Every row gives one point. The window is the flat piece filled in between its corners: a triangle in 3 columns, a solid with four corners in 4, and so on. A path goes straight from each point to the next, and from the last back to the first. List the points from which the path goes on through the window.
(in the rows, 128 means zero)

Window, 4 rows:
[[139 119 170 132]
 [137 164 148 147]
 [ 54 127  79 150]
 [142  92 119 118]]
Path:
(1): [130  93 108 143]
(2): [107 127 134  95]
(3): [123 108 138 109]
(4): [125  79 115 175]
(5): [129 151 143 189]
(6): [137 153 142 120]
(7): [ 75 133 130 102]
(8): [119 114 114 180]
(9): [146 109 123 164]
(10): [132 122 132 112]
(11): [ 69 150 114 117]
(12): [ 74 119  95 175]
Through the window after points: 1, 5, 7, 9

Window:
[[141  72 177 148  85 120]
 [ 60 172 103 109 142 145]
 [136  72 118 143 129 129]
 [146 115  71 173 114 145]
 [170 155 134  75  86 152]
 [146 132 134 154 130 102]]
Path:
(1): [134 115 113 136  78  93]
(2): [116 125  61 115 124  90]
(3): [135 140 111 151 134 157]
(4): [134 118 145 151 122 165]
(5): [143 103  85 123  94 126]
(6): [151 110  72 144  81 104]
(7): [146 146 148 116 140 190]
(8): [ 88 151 121 127 181 177]
(9): [ 75 167 101 103 105 121]
(10): [111 122  91  98  86 137]
(11): [129 146 121 124 133 171]
(12): [137 141 128 155 140 170]
(13): [131 116  74 155 108 116]
(14): [130 112 123 129  99 104]
(15): [145 122 135 136 115 145]
(16): [149 120 143 130 132 182]
Through the window after points: 6, 8, 12, 14, 16

Window:
[[146 154  96 158 127 158 119 193 139]
 [104 117 182 149 132 147  77 172 141]
 [103 160  84 136 155 158 116  77 113]
 [ 87 130 161 160  85 114  94 154 133]
 [ 78 116  86 106 135 148 113 131 110]
 [102 156 106 124 138 185 170  99 135]
 [129 157 111  95 119 156 115 112 135]
 [ 96 149  88 128 111 207 113  87 138]
 [131  66 187 172  91 116  82 163 132]]
Path:
(1): [106 137 140 144 104 145 104 137 108]
(2): [ 92 136 133 140 106 126 113 143 169]
(3): [ 92 117 167 159 140 117  80 153 177]
(4): [112 132 150 137 106 166 101 160 102]
(5): [127 159 149 152 121 139 118 117  72]
(6): [ 77 123  94 124 112 157  97 124 187]
(7): [114 131  99 127 143 161 129 120 153]
(8): [108 164 105 121 128 176  90 133  59]
(9): [110 143 107 129 117 150 129 127  90]
(10): [112 132 112 146 130 168 123 104 178]
(11): [ 98 132  89 122 139 143 107 116 145]
(12): [ 97 143 112 130 131 166 129 113  99]
Through the window after points: 1, 3, 5, 11

Window:
[[ 90  95  95  91 167 151 152 159 144 127 122]
 [118  72 134 153 164  98 165 172  45  93 137]
 [132  90 151 159 138 141 114 171  88 141  87]
 [104 141 112 138 193 162  80 119 117 115 172]
 [123 108 102 132 145 141 139 113 174 201 147]
 [146 149 134 141 102 161 101 101 119 112 122]
 [ 79 144 196 132 137 135 145  79 100  98 143]
 [ 93 124 143 125 168  77 149 130 163 126 144]
 [142 102 117 122 214 136 158 159 157 153 131]
 [138 136 112 143 189 104 123 103 138 175  93]
 [146 134 159 109  84 146 107 136  76 152 117]]
Path:
(1): [155  87 122 105 133 134 105  80 117  92 112]
(2): [140  41 117  82 173 133 127 135 119 136 123]
(3): [105 147 137 146 148 130 151 133 130 138 123]
(4): [112 143 111 127 167 152 154 167 112 165 128]
(5): [148  73 149 125 157 105 118 112 124 109 119]
(6): [123  70 133 101 201 104 122 120 107 108 142]
(7): [117 132 134 166 139 127 144 156 105 142 115]
(8): [114 188  78 178 175 152 118 141 136 146 135]
(9): [128  89 139 110 151 145 127 138 109 136 126]
(10): [ 90  84 153 103 136 151  70  76 158 114 127]
(11): [136 148 124 139 150 141 132 144 114 160 135]
(12): [113 118 123 165 154 130 163 161  93 114 140]
(13): [131  88 143 123 146 114 128 140  77 120 125]
(14): [118 102 144 131 174 125 125  77 133 106 111]
(15): [ 99 148 127 134 141 151 139 176 116 152 156]
(16): [ 95 156 159 171 164 125 154 174 101 160 150]
Through the window after points: 4, 6, 12
